Each row is a point. Each table stands for the endless flat space through its points: a line for two points, a plane for three, and so on. Write the one point that lies in both, or say that there is none.
(in the rows, 128 means zero)

First, 2 rows:
[[132 114 148]
 [126 117 138]]
Second (2 x 3):
[[110 130 120]
 [115 125 124]]
They share: [120 120 128]

First:
[[103 143 115 118]
 [101 133 119 116]]
Second (2 x 4):
[[102 111  99 144]
 [102 156 129  99]]
They share: [102 138 117 117]

First, 4 rows:
[[119 135 120  95  96  76  87 147]
 [185  98 160 160  80  76 116 195]
 [145 132 132 126  88  64 106 167]
 [128 126 133  86 110  85  78 148]]
Second, 2 rows:
[[140 109 131 124  93  99  90 168]
 [152  85 163  84  77  79  82 152]]
They share: [143 103 139 114  89  94  88 164]

First, 6 rows:
[[104  80 112 175 155 167 116 155 171]
 [141 103  79 168 184 157 134 123 109]
 [162 112  68 182 183 179 134 150 114]
 [ 66  72 136 172 171 120 113 107 204]
 [ 40  74 124 126 113 110 101 123 130]
 [104  92 105 222 227 140 160 126 191]]
Second:
[[119 119 116 143 130 135 121 166 129]
 [115 111 109 148 136 140 119 158 129]]
They share: [107  95  95 158 148 150 115 142 129]

First, 2 rows:
[[159 157 171 106 176 161 170 129 115 116 127]
 [163 154 177 104 183 169 175 134 113 115 120]]
Second:
[[167 146 181  92 189 131 188 136 112 114 161]
 [124 190 129 130 120 151 122  84 133 122 119]
 [156 167 175  90 154 142 179 104 112 128 168]
 [118 137 151 158 183 144 165 109  96 102 104]
 [184 167 187  66 163 150 187 131 116 134 186]]
They share: [151 163 159 110 162 145 160 119 119 118 141]

First, 5 rows:
[[139 149  60  58  90  79 166 165 198 146 136 155]
 [141 167 100   7  48  92 124 144 213 167 111 137]
 [146 173 119  60  55 100  95 147 156 191  88 135]
 [144 162  91  23  50  86 127 159 202 175 109 146]
 [117 146  74  87 107  84 145 131 176 138 158 161]]
Second, 6 rows:
[[120 171  96  98  97  85 143 134 159 157 115 118]
 [122 128  85  86 118 119 149 134 174 157  80 167]
 [174 144 115  34 147 145 117 104 101 121 170 172]
 [151 196 159  81 115  86 158 114 100 141 162 112]
 [122 156 114 102  99  93 165 129 165 159  83 138]
 [121 155  64  96 106  95 131 140 170 152 110 124]]
They share: no point

First (5 x 18):
[[169 121 132  78 146 120 146  84 131 138 144 106 197 167 133 102 134 153]
 [145 116  74  93 177 124 175  55 183  99  60 108 141 126 145 102  79 137]
 [155 115 136  68 170 132 146  80 149 140 122 106 201 177 135  86 148 159]
 [125 148  90  93 161 108 143  75 191 127  96  92 181 134 105 134 111 173]
 [139 146  98  85 159 118 147  69 167 153 130  76 203 152 109 116 133 183]]
Second, 2 rows:
[[146 121 116  93 169 104 123  98 145  94 112 153 170 136 114 111  78 118]
 [151 123 114  89 161 106 129  96 155  95 104 144 169 141 118 119  88 128]]
They share: no point

First, 6 rows:
[[183 131 117 142  74 134 143 127 103 141 151  96 123 134  91 120 120 155
   96 154]
 [204 138 118 117  98 149 164  95 132 116 182 120 108 119  90 122 147 183
   76 164]
 [192 141 108 109  92 153 168 112 126 129 175 122 109 115  75 103 133 174
   88 153]
 [190 152 106  94 119 169 184 107 155 125 186 141  94 103  87  95 158 192
   79 155]
 [166 151  90  81 114 177 201 139 157 151 164 152 105  99  63  66 140 182
  104 142]
 [180 193 130 121  96 161 125 125 105 129 212  94  45 105 133  96 154 148
   58 124]]
Second:
[[202 167 127 104 103 183 134 131 157 142 154 128  96 103 120  75 130 135
  115 102]
 [165 110 100 114  82 141 201 107 129 180 143 111  90 137 108  91 176 191
  116 142]
 [179 140 148 148 117 125 128 144 107 173 105 116  68 144 156  66 131 154
   69 142]
 [149 134  95 125  95 145 187 134 135 172 163 116 102 122 101 102 181 191
  100 159]]
They share: no point

First, 3 rows:
[[162 106 137 175 141 128 104 162 110  97 123 138 190 106 131 100 170 112
  167 176 169  78 163 134]
 [128 121 143 199 143 157  94 134  87  77 129 120 190 136 128 125 133  84
  133 185 172 103 154 148]
 [148  74 111 137 169 182 162 122 118 147 163 172 124 108 133 142 158  72
  153 104 123  98 103 176]]
Second, 4 rows:
[[140 125 161 154 142 132 151 117  87  77 165 129 152 115 120 126 170 124
  116 192 121  75 145 147]
 [136 122 167 196 134 148 129 112  79  75 160 163 157  92 130 144 167 106
  151 194  96 123 187 173]
 [136 113 167 146 157 126 147 119  74  80 162 143 154  97 118 149 166 118
  138 193 114  95 146 169]
 [144  80 103 192 160 172 113 142 129 149 120 179 183 130 150 126 133  50
  185 124 164 103 153 169]]
They share: no point

First, 2 rows:
[[119  93 153 123 136 101 107 108 122  85 121 124  97 142 120 137 140 110
  107 110 129 104  83 138]
 [116  84 150 120 146  98 116 113 115  77 113 131  87 148 123 129 149 107
  101 114 119 106  75 133]]
Second, 3 rows:
[[ 95 101 133 144 130 123 124 103 161 101 145 122 119 154  99 172  85 115
  129 112 149 121  95 157]
 [145 112 183 119  99  96  68  91 124 110 128  93 105 122 117 150 147 128
  109  94 144  93  90 138]
 [121 116 151 123 111 116 100 115 160  98 140 113 105 146 117 182 107 108
  117  94 148 109  86 166]]
They share: no point

First (5 x 24):
[[124 120  97 148  94 128 111 157  99 108 127 151 157  86 173 138  64  89
  153  75 135 153 119 104]
 [ 89 200  72  98  84 148 171 172 124 138 137 136 152 151 148 143 139 179
  178 125  90 103 139 149]
 [ 91 155  91 121 121 144 142 164 119 132 136 143 169 124 145 144 103 140
  135 107 110 150 133 132]
 [158 140  83  90  92  68 123 140 123 144 164 150 164 140 192 176 102 164
  162  72  79 130  94 110]
 [122 169  90  57 141  84 144 137 140 170 176 152 188 181 160 189 156 224
  124 113  51 138 105 149]]
Second (4 x 24):
[[131 170  83 118 113  90 128 206 122  92 179 117 167 111 160 120  77 173
  201  79 122 138 148 127]
 [129 129 143 129  92 130 140 149  90 153 134 178 154 150 128 149  91 119
  144  80 106 134 119  98]
 [105 141  29 121 130 119 144 164 136 112 130 124 154  81 184 165 124 148
  159 108  89 158 133 154]
 [127 154  95 121 108 106 133 182 114 114 159 137 162 120 154 135  87 153
  177  83 113 139 136 121]]
They share: [119 146  89 115 104 117 131 155 116 131 143 147 164 123 166 153  98 140
 150  91 104 141 118 121]

First (3 x 24):
[[110 167 105 107 161 146 129 146  89 158 151 169 159 168 136 152 165 130
  174 122 115 120  96  98]
 [114 157 117 137 181 130 161  94 123 148 131 149 121 144 102 192 145 154
  144 104 135 154 116 124]
 [ 88 186 103  90 167 162 121 152  70 181 141 187 176 168 139 148 163 130
  195 141  89 121  94  95]]
Second (6 x 24):
[[127 197 177 127 106 115 140 118 125 155 146 130 123 177 125 126 123 188
  200 160 120 101 114 101]
 [ 85 182 110 103 142 130 170 139 118 172 142 151 158 196 115 205 165 134
  160  91 105 139 120  74]
 [155 191 105 145 169 129 134 117  83 163 103 149 143 139 139 184 103 120
  176  73 135 134 137 134]
 [126 174 133 118 196 139  98 152  98 155 119 138 179 162 163 154 184 141
  178 107 114 150 100 164]
 [161 204 106 176 152 109  94 154  71 157 109 147 117 120 153 190 157 142
  204  88 140  96 113 128]
 [121 175 101 126 117 132 159 120  89 161 158 171 128 148 102 171 117 136
  166 106 148 109 111  62]]
They share: no point

First, 5 rows:
[[115 165  68 181 118 108 108 127 134 102 176 150  58 173 170 112 112 102
  127 153 163 177 145 112]
 [131 163  88 181 100 118 108 129 156  84 172 140  54 189 168 122 108 116
  135 135 185 165 145  88]
 [124 180 100 187 107 134 108 119 132  92 160 136  58 163 153 127 107  99
  113 156 157 155 157  90]
 [ 92 156 122 160 203 187  81 102  41 118 167 119 130 147  98 123 143 101
   65 192 108 153 150 133]
 [112 141 155 152 195 210  74 105  62  93 167 100 139 178  87 136 145 130
   73 165 141 138 145 105]]
Second, 2 rows:
[[145 132 109 134 137 167 115  88  96 123 146  98 108 179 134 128 124 130
   83 150 171 124 142  79]
 [ 91 192 115 194 191 143  67 136 102  93 194 152  84 161 128 128 160  70
  125 186 111 172 136 133]]
They share: no point

First, 6 rows:
[[113 105 126 117 141  97 145 150  57 140  94 126 129 147 164 120 140 151
  130 106 105 116 146 163]
 [ 81 106 163  95 130 114 156 182  74 116 119 104  57 138 158 111 101 199
  179  89  88 153 117 140]
 [115 150 188 118 183  60 191 169  62  77 130  92  96 139 185  85 106 171
  130 110  66 116 171 196]
 [153 157 140 143 171 117 107 152 153  98 156 154 123 129 146 116 174 123
  148 136 149  98 194 111]
 [145 181 194 118 165  60 174 150  93  69 166 101  94 139 159  74 128 156
  119 139  82 104 194 177]
 [127 147 162  90 124 100 144 154 102 103 163 120  82 146 142 104 146 160
  141 132 112 115 151 133]]
Second (3 x 24):
[[130 142 146 133 143  94 162 149  83 100 118 137 115 137 170 102 150 156
  137 103 100 111 141 148]
 [144 156 182 106 161 131 127 146 105  74 162 136  80 167 193 113 168 149
  154 134 128 134 176 142]
 [ 98 134 170  97 179 126 134 185 115  96 158 117  87 161 162 118 138 148
  153 135 132 115 169 136]]
They share: no point
